Rows are points. The window is the flat piece filled in between its corners: a triangle in 3 columns, a solid with four corners in 4, and so on. A path goes straight from each point to the next, and from the last back to the first. List the points from which the path goes on through the window.
In the rows, 128 means zero.

Window (3 x 3):
[[142 166 109]
 [143  39  92]
 [146 137 173]]
Path:
(1): [114 124 117]
(2): [114 163 132]
(3): [175 116 166]
(4): [186  30  99]
(5): [125  84 101]
(6): [124  80  83]
(7): [171  87  65]
(8): [187  74  76]
(9): [83 22 79]
(10): [113 119 147]
(11): [161 151 160]
(12): [174 107  90]
Through the window after points: 2, 4, 10, 12

Window:
[[ 85 148  83  86]
 [182 135 194 194]
 [134 209 143 104]
 [ 26 104 112 171]]
Path:
(1): [110 159 128 198]
(2): [ 89 115 171 132]
(3): [ 80 122 159 146]
(4): [ 86 127 130 205]
(5): [120 170  78 124]
(6): [ 78 149 166  68]
(7): [136 175 203 110]
(8): [134 198 118 145]
Through the window after points: 5

Window:
[[164  86 153  89 141 139 166 122]
 [199 152 166 108 141  72 128 160]
 [147 104 156 129  89  58  83 108]
 [148  98 152 151 205 121  72  89]
 [ 52 111 132 111 157 193 113  95]
 [  7  68  59 113 142 156 132 109]
 [140 109 127  12 162 144 146 113]
 [106  70 115 169  84 104  40 167]]
Path:
(1): [132 115  64 155  88 156  59 125]
(2): [155 123  78 120 117 130  71 106]
(3): [ 53  31 178 131 125 118 140 170]
(4): [ 83  98 192 107 169 132 113 137]
(5): [118  75  45 118 112 162 108  71]
(6): [ 87 127  81  99 106 173 120  93]
(7): [121  49 177  88 141  63 140 163]
(8): [100  85 150 128 189 108  84 107]
Through the window after points: 2

Window, 11 rows:
[[142 131 131  13 168  94 122 136 110 137  88]
 [142 243 141  96  92 100 109 119  57  56 106]
 [ 73 147 127 178 108 208 167 104 203 194  88]
 [131 138 153  96 154 114 111 202 135 186 130]
 [134 110 171 184 165 162 182 106 176 203 152]
 [123 128 128 153  91 120 128  96 187 149 151]
 [ 90 127 115 149 145 189 147 124 138 186 193]
 [197 166  96  70 141 135  96 135 102 163 102]
 [ 93 212 147 110 155  18  90  72 133 169  93]
 [133  89 123 116 142 123 116 151  81 175 101]
 [139 157  77  92 177  75 139 159 127 137  81]]
Path:
(1): [118 157 118 115 124 108 141 118 130 194 106]
(2): [122 160 137 110 150  81 184 145 122 186 132]
(3): [123 159 117 109 148 144  74  97 162 126 102]
(4): [ 67 177 131 105 162 112  89 107 144  87 109]
(5): [167 138 141 111 138  87 147 155 125 249 130]
(6): [169 175 107  74 113 122 131 142 122 182 140]
(7): [159 145 118 107 153 133 101 125 105 144  92]
(8): [130 148 140 132 172 100 119  97 134 128 113]
Through the window after points: 4, 6
